Each row of a before or after table is a point. The points were changed in one or more steps. Then noise was added and the rows were shuffled. The steps act on how far a point lies along the listed directions, d1 being the first. What was done? A step turns or swaps two directions, mirrors them in a line or flattens them onto one, adds a multiple of one to another, or multiplies one. Angles are multiples of 10 degrees, from the lower direction toward the higher: turns from -170 to 170, lines from 10 to 170 but not 90. Use the fewest steps. Two steps may share a direction if one is a turn and the other turns, adds or multiplies; they go together, in the order done. Otherwise the lowest direction goes first.

Directions:
(1): [ 0.10 -0.49 -0.28]
(2): [-0.42  0.13 -0.38]
(3): [-0.39 -0.27  0.33]
Before, 12 rows:
[[ 0.00  0.31  0.16]
 [-0.24  0.04  0.11]
 [-0.03 -0.31 -0.11]
 [-0.28 -0.39  0.11]
 [-0.04  0.77 -0.25]
 [-0.16 -0.40 -0.06]
 [-0.19  0.38  0.42]
 [-0.51 -0.10 -0.34]
 [-0.06 -0.34 -0.07]
 [ 0.01  0.24 -0.24]
 [-0.16 -0.16 -0.38]
 [ 0.18 -0.36  0.34]]
After, 12 rows:
[[-0.46  1.16  0.36]
 [-0.27  0.00  0.08]
 [ 0.01 -0.23 -0.20]
 [-0.14  0.55  0.04]
 [-0.07 -0.37 -0.13]
 [ 0.09 -0.25 -0.20]
 [ 0.10 -0.17 -0.25]
 [-0.53  0.61 -0.02]
 [-0.36 -0.03  0.43]
 [-0.15  0.13  0.25]
 [ 0.37 -0.97 -0.16]
 [-0.14  0.41 -0.16]]
Steps: turn d1 and d3 by -40 degrees; add -1.5 times d2 to d1

Directions:
(1): [ 0.60  0.21 -0.19  0.03]
(2): [-0.25  0.60 -0.13  0.04]
(3): [0.10 0.12 0.52 0.38]
(4): [ 0.08  0.14  0.35 -0.54]
Before (14 x 4):
[[-0.22 -0.78 -0.23 -0.14]
 [-0.60 -0.38 -0.22  0.20]
 [ 0.04  0.33  0.00  0.69]
 [-0.33 -0.41  0.40 -0.14]
 [-0.34 -0.36  0.35 -0.48]
 [-0.41  0.17  0.31  0.47]
 [-0.32 -0.39 -0.47  0.04]
 [-0.38 -0.22  0.15 -0.48]
 [ 0.09  0.38 -0.05  0.42]
 [ 0.00 -0.20  0.08  0.34]
 [-0.27 -0.39 -0.04 -0.50]
 [-0.28  0.04  0.12  0.63]
 [ 0.03  0.24  0.08  0.45]
 [ 0.20  0.43  0.26  0.53]]
After:
[[-0.46 -0.09  0.27 -0.49]
 [-0.13 -0.34  0.14  0.59]
 [-0.49  0.01  0.15 -0.44]
 [-0.48 -0.14 -0.40 -0.15]
 [ 0.24  0.02  0.05  0.42]
 [-0.42 -0.28  0.29 -0.16]
 [ 0.19 -0.12  0.12  0.42]
 [ 0.42 -0.13  0.32  0.43]
 [ 0.02 -0.23  0.00  0.31]
 [-0.46  0.00 -0.50  0.10]
 [-0.22 -0.32  0.38  0.42]
 [-0.68 -0.22 -0.23  0.21]
 [ 0.23 -0.13  0.11  0.65]
 [-0.43  0.06 -0.08 -0.45]]
Steps: multiply d2 by 0.4; turn d2 and d3 by 40 degrees

Directions:
(1): [ 0.15  0.18  0.38  0.60 -0.23 -0.50  0.01 -0.11]
(2): [ 0.18 -0.05 -0.34  0.03 -0.42  0.07 -0.66 -0.36]
(3): [ 0.12  0.05  0.17 -0.33  0.42 -0.47 -0.53  0.25]
(4): [-0.14  0.46 -0.63  0.27  0.37 -0.18  0.05 -0.09]
(5): [ 0.33 -0.60 -0.29 -0.07  0.11 -0.41  0.30 -0.24]
Before (9 x 8):
[[ 0.48 -0.46  0.05 -0.43  0.05 -0.12 -0.12 -0.25]
 [ 0.11  0.25  0.14  0.45  0.09 -0.60  0.17 -0.02]
 [ 0.18 -0.34 -0.03  0.18 -0.26 -0.06 -0.14 -0.13]
 [ 0.14 -0.84  0.11 -0.26 -0.50  0.04  0.63 -0.35]
 [-0.43  0.20  0.08  0.05 -0.22  0.69  0.26  0.00]
 [-0.08  0.36  0.09 -0.13  0.02  0.60  0.07  0.20]
 [-0.13  0.19  0.22  0.48  0.05 -0.03  0.38 -0.04]
 [ 0.19 -0.67  0.11 -0.22  0.03  0.06  0.13 -0.08]
 [-0.23  0.17 -0.45 -0.02 -0.05  0.36  0.20  0.19]]
After:
[[-0.08  0.34  0.09 -0.13  0.01  0.61  0.07  0.19]
 [ 0.06  0.40 -0.06  0.54  0.22 -0.66  0.20 -0.04]
 [ 0.22 -0.45  0.10  0.13 -0.34 -0.01 -0.15 -0.12]
 [ 0.27 -0.91  0.43 -0.36 -0.17  0.14  0.11 -0.05]
 [ 0.55 -0.66  0.31 -0.54 -0.10 -0.04 -0.16 -0.22]
 [-0.44  0.15  0.14  0.01 -0.26  0.72  0.26  0.00]
 [ 0.25 -1.20  0.60 -0.48 -0.79  0.18  0.60 -0.29]
 [-0.14  0.26  0.11  0.52  0.11 -0.05  0.38 -0.04]
 [-0.28  0.33 -0.67  0.07  0.05  0.31  0.22  0.17]]
Steps: multiply d4 by 2

Directions:
(1): [ 0.36 -0.11 -0.01 -0.49  0.19  0.34 -0.59  0.42 -0.17  0.32 -0.15]
(2): [-0.32 -0.14 -0.59 -0.07 -0.15 -0.53 -0.48  0.06 -0.17 -0.01  0.42]
(3): [ 0.27  0.44  0.22 -0.04  0.17 -0.14  0.19  0.56  0.03 -0.21  0.68]
Before:
[[ 0.15  0.35  0.38 -0.03  0.05  0.15  0.26 -0.10  0.11 -0.15 -0.11]
 [ 0.19  0.16  0.14 -0.10  0.11  0.48  0.23 -0.01  0.02  0.11 -0.34]
 [-0.73  0.06 -0.27  0.51 -0.29 -0.51  0.59 -0.66  0.07 -0.39 -0.15]
 [-0.79 -0.34 -0.60  0.44 -0.49 -0.62  0.24 -0.95 -0.14 -0.03 -0.27]
 [-0.55 -0.50 -0.09  0.21 -0.42 -0.04  0.06 -1.12  0.13  0.21 -0.90]
 [ 0.30  0.42  0.17 -0.28  0.23  0.02 -0.08  0.27 -0.14  0.10  0.39]
 [-0.07  0.33 -0.24 -0.27  0.20 -0.24 -0.11  0.29  0.04 -0.14  0.43]
 [ 0.46  0.06  0.31 -0.11  0.26  0.26  0.34  0.44 -0.07  0.10 -0.24]
 [-0.04  0.18  0.04 -0.13 -0.05 -0.04 -0.23  0.23  0.10 -0.04  0.20]
 [ 0.23  0.35  0.26 -0.20 -0.10  0.23 -0.03  0.44  0.05 -0.17  0.20]
 [-0.51 -0.39 -0.15  0.38 -0.51 -0.03  0.39 -0.98  0.04  0.21 -0.62]
 [ 0.20  0.04  0.16 -0.02 -0.14  0.33  0.13  0.08  0.21  0.09 -0.20]]
After:
[[ 0.40 -0.07 -0.07 -0.35  0.24  0.02 -0.15  0.63 -0.26  0.19 -0.02]
 [ 0.14  0.04 -0.14 -0.30  0.09  0.38 -0.26  0.16 -0.09  0.27 -0.20]
 [ 0.21 -0.04 -0.03 -0.18 -0.15  0.25 -0.14  0.22  0.07  0.19 -0.09]
 [ 0.12  0.27  0.03 -0.25 -0.14  0.04 -0.26  0.50  0.02 -0.16  0.32]
 [-0.19  0.37 -0.16 -0.09  0.13 -0.30  0.17  0.15  0.15 -0.31  0.47]
 [ 0.15  0.42 -0.03 -0.22  0.18 -0.23 -0.12  0.24 -0.17  0.08  0.53]
 [-0.11  0.18  0.00 -0.01 -0.07 -0.13 -0.13  0.13  0.13 -0.11  0.24]
 [-0.41 -0.20  0.11  0.54 -0.32  0.00  0.79 -1.03  0.07 -0.02 -0.80]
 [ 0.30  0.30  0.29 -0.31  0.12  0.23 -0.10  0.07 -0.01  0.02 -0.13]
 [-0.29 -0.49  0.14  0.06 -0.30  0.33  0.03 -0.96  0.17  0.30 -1.14]
 [-0.13 -0.33  0.20  0.18 -0.34  0.43  0.37 -0.78  0.06  0.34 -0.92]
 [-0.18  0.15  0.46  0.37  0.00  0.25  0.90 -0.54  0.23 -0.23 -0.68]]
Steps: turn d1 and d2 by 60 degrees

Directions:
(1): [-0.18  0.20 -0.60 -0.15 -0.66 -0.14  0.22  0.16 -0.19 -0.30 -0.12  0.34
 -0.37  0.42]
(2): [-0.38 -0.67  0.01  0.28 -0.06 -0.61  0.13 -0.13  0.49 -0.41  0.09  0.00
  0.21  0.11]
(3): [-0.02 -0.16  0.02  0.54 -0.09  0.37  0.71 -0.10 -0.41 -0.04 -0.26  0.34
  0.39 -0.28]
(4): [ 0.43  0.20  0.14 -0.47  0.47 -0.35  0.24 -0.06 -0.32 -0.62  0.09  0.24
  0.32  0.18]
Before (14 x 14):
[[ 0.08  0.23  0.29  0.27  0.10  0.60  0.01  0.01 -0.23  0.65 -0.08 -0.18
   0.14 -0.70]
 [-0.25 -0.16  0.00  0.35 -0.66  0.27 -0.10  0.12 -0.14  0.41 -0.07 -0.11
  -0.30 -0.24]
 [-0.01  0.34 -0.18 -0.23 -0.24  0.42 -0.33  0.28  0.00  0.26 -0.05 -0.09
  -0.40  0.08]
 [-0.12 -0.41  0.51 -0.02  0.47 -0.28 -0.26 -0.08  0.01 -0.06  0.12  0.04
   0.39  0.05]
 [ 0.19 -0.08  0.34 -0.09  0.20 -0.46  0.04 -0.13  0.22 -0.14  0.06 -0.10
   0.24 -0.03]
 [-0.04  0.13  0.43  0.22  0.18  0.75 -0.36  0.00  0.09  1.01  0.01 -0.64
  -0.17 -0.44]
 [-0.06 -0.17  0.57 -0.40  0.62 -0.47 -0.29  0.09  0.08 -0.39  0.39 -0.13
   0.48  0.16]
 [-0.06 -0.09  0.07  0.19  0.10  0.36  0.01 -0.04 -0.10  0.47 -0.08 -0.14
   0.22 -0.28]
 [-0.17 -0.25 -0.02  0.26 -0.35  0.60 -0.05  0.14 -0.12  0.41 -0.19 -0.12
  -0.25 -0.36]
 [-0.27  0.10 -0.72  0.15 -0.75  0.09 -0.11  0.21  0.15  0.25 -0.28  0.01
  -0.70  0.20]
 [ 0.24  0.23  0.48  0.44  0.47  0.80  0.01  0.11 -0.44  0.84 -0.07 -0.08
   0.25 -0.67]
 [-0.22  0.25 -0.26  0.18 -0.50  0.58 -0.16  0.10 -0.06  0.41 -0.13 -0.25
  -0.41 -0.31]
 [-0.38 -0.24  0.22  0.62 -0.26  0.50 -0.07 -0.10  0.27  0.47 -0.24 -0.30
  -0.04 -0.41]
 [ 0.14 -0.09  0.23 -0.48  0.52 -0.80 -0.05 -0.01  0.49 -0.66  0.15 -0.27
   0.10  0.22]]
After:
[[-0.28  0.01 -0.71  0.01 -0.68 -0.22 -0.23  0.21  0.31  0.12 -0.20 -0.07
  -0.73  0.31]
 [ 0.28  0.34  0.58 -0.62  0.72 -0.03 -0.24  0.16 -0.38 -0.18  0.31 -0.07
   0.42  0.07]
 [ 0.18  0.08  0.50 -0.19  0.51  0.17 -0.31 -0.01 -0.38  0.24  0.06  0.06
   0.29 -0.06]
 [-0.41 -0.59 -0.03  0.34 -0.40  0.26 -0.14  0.10  0.23  0.24 -0.12 -0.20
  -0.24 -0.28]
 [-0.50 -0.63  0.43  0.37  0.18 -0.16 -0.39 -0.15  0.78  0.44  0.21 -0.70
   0.00 -0.23]
 [-0.44 -0.85  0.47  1.00  0.28 -0.08  0.18 -0.09  0.39  0.31  0.03 -0.14
   0.50 -0.56]
 [ 0.69  0.71  0.27 -0.86  0.68 -0.12 -0.07  0.14 -0.19 -0.33  0.06 -0.19
  -0.04  0.10]
 [-0.45 -0.58  0.28  0.66 -0.03 -0.08  0.09 -0.13  0.41  0.29  0.03 -0.25
   0.33 -0.60]
 [ 0.44  0.32  0.36 -0.23  0.26 -0.08  0.01 -0.06 -0.11  0.07 -0.01 -0.08
   0.18 -0.10]
 [-0.57 -0.35 -0.24  0.31 -0.53 -0.07 -0.21 -0.01  0.50  0.01  0.00 -0.31
  -0.29 -0.12]
 [-0.35 -0.30 -0.01  0.33 -0.67  0.08 -0.23  0.10  0.08  0.35  0.01 -0.19
  -0.32 -0.14]
 [-0.39 -0.18  0.20  0.53 -0.30  0.51 -0.25 -0.07  0.35  0.56 -0.19 -0.39
  -0.16 -0.37]
 [-0.34 -0.30 -0.16 -0.12 -0.21 -0.32 -0.26  0.16  0.52 -0.27  0.09 -0.10
  -0.18  0.27]
 [-0.24 -0.35  0.06  0.30  0.03  0.15 -0.01 -0.10  0.16  0.35 -0.01 -0.17
   0.27 -0.26]]
Steps: multiply d2 by -1; multiply d3 by 1.3; turn d3 and d4 by -20 degrees

Directions:
(1): [ 0.24 -0.26  0.03 -0.36 -0.74  0.12 -0.04  0.04 -0.47  0.44  0.10  0.25
  0.01 -0.46  0.47 -0.26  0.07 -0.42 -0.45  0.14]
(2): [ 0.01  0.13  0.07  0.30 -0.18 -0.37  0.03 -0.17 -0.14 -0.50  0.10  0.21
  0.28  0.09  0.49 -0.88  0.26  0.42  0.35  0.35]
(3): [-0.46 -0.54 -0.09  0.44  0.29  0.29 -0.30  0.05  0.28  0.20  0.14 -0.39
  0.57 -0.71  0.21 -0.21 -0.19 -0.03  0.12 -0.08]
Before (8 x 20):
[[ 0.19  0.47  0.07 -0.36 -0.41 -0.24  0.32 -0.10 -0.26  0.04 -0.02  0.29
  -0.38  0.23 -0.12 -0.03 -0.07 -0.17 -0.20  0.20]
 [-0.19 -0.03  0.03  0.41  0.55 -0.16 -0.27 -0.02  0.59 -0.33  0.00 -0.37
   0.55  0.14 -0.18 -0.15 -0.30  0.47  0.68  0.10]
 [ 0.01 -0.29  0.01 -0.25  0.20  0.62 -0.01  0.09  0.40  0.65 -0.12 -0.39
  -0.12 -0.22 -0.21  0.65 -0.36 -0.21 -0.35 -0.27]
 [ 0.52  0.15  0.09 -0.73 -0.20  0.39  0.25  0.33 -0.24  0.44 -0.37  0.02
  -0.56  0.24 -0.54  1.14 -0.16 -0.82 -0.92 -0.43]
 [ 0.02 -0.22 -0.22  0.08 -0.21 -0.19 -0.06 -0.10 -0.10 -0.13 -0.10  0.10
  -0.17 -0.12  0.29 -0.18  0.00  0.15  0.11  0.14]
 [ 0.23  0.08  0.15 -0.06 -0.10 -0.10  0.03  0.02 -0.25 -0.22 -0.02  0.23
  -0.22  0.88  0.02 -0.03  0.23  0.30  0.06  0.25]
 [-0.24 -0.41 -0.18  0.55  0.15  0.21 -0.22 -0.01  0.30  0.26  0.31 -0.23
   0.78 -0.92  0.44 -0.66 -0.17  0.04  0.00 -0.05]
 [ 0.22  0.60  0.04 -0.30  0.19 -0.09  0.04  0.12  0.20 -0.34 -0.21  0.20
  -0.45  0.50 -0.41  0.53  0.34  0.02  0.03 -0.01]]
After (8 x 20):
[[-0.13 -0.83 -0.02  0.18 -0.29  0.58 -0.27  0.23 -0.14  0.52  0.08 -0.29
   0.77 -1.25  0.66 -0.34 -0.16 -0.63 -0.63 -0.10]
 [ 0.05  0.31  0.15  0.15  0.41 -0.43 -0.08 -0.06  0.40 -0.53 -0.12 -0.09
   0.25  0.63 -0.26 -0.14 -0.16  0.60  0.67  0.24]
 [ 0.57  0.72  0.08 -0.09 -0.35 -0.54  0.40 -0.19 -0.25 -0.42  0.04  0.55
  -0.16  0.60  0.15 -0.59  0.32  0.34  0.03  0.25]
 [ 0.16 -0.05 -0.25 -0.11 -0.10 -0.10  0.06 -0.02 -0.07 -0.09 -0.19  0.14
  -0.47  0.10 -0.07  0.31 -0.07  0.04  0.00  0.03]
 [-0.19 -0.02 -0.06 -0.11 -0.03  0.21  0.05  0.04  0.10  0.50  0.05 -0.17
  -0.13 -0.38 -0.31  0.33 -0.40 -0.45 -0.28 -0.13]
 [ 0.03 -0.33  0.13  0.16 -0.33  0.12 -0.10 -0.11  0.00  0.15  0.09 -0.01
   0.46 -0.48  0.76 -0.79  0.00  0.18  0.05  0.32]
 [-0.08 -0.35  0.01  0.07  0.39  0.44 -0.22  0.19  0.12  0.31  0.00 -0.26
  -0.01  0.35 -0.30  0.63 -0.17  0.02 -0.09 -0.12]
 [-0.33 -0.25 -0.11  0.17  0.48  0.38 -0.36  0.27  0.48  0.10  0.01 -0.29
   0.33 -0.54 -0.11  0.34  0.04 -0.13  0.06 -0.13]]
Steps: turn d1 and d2 by 30 degrees; turn d2 and d3 by -120 degrees
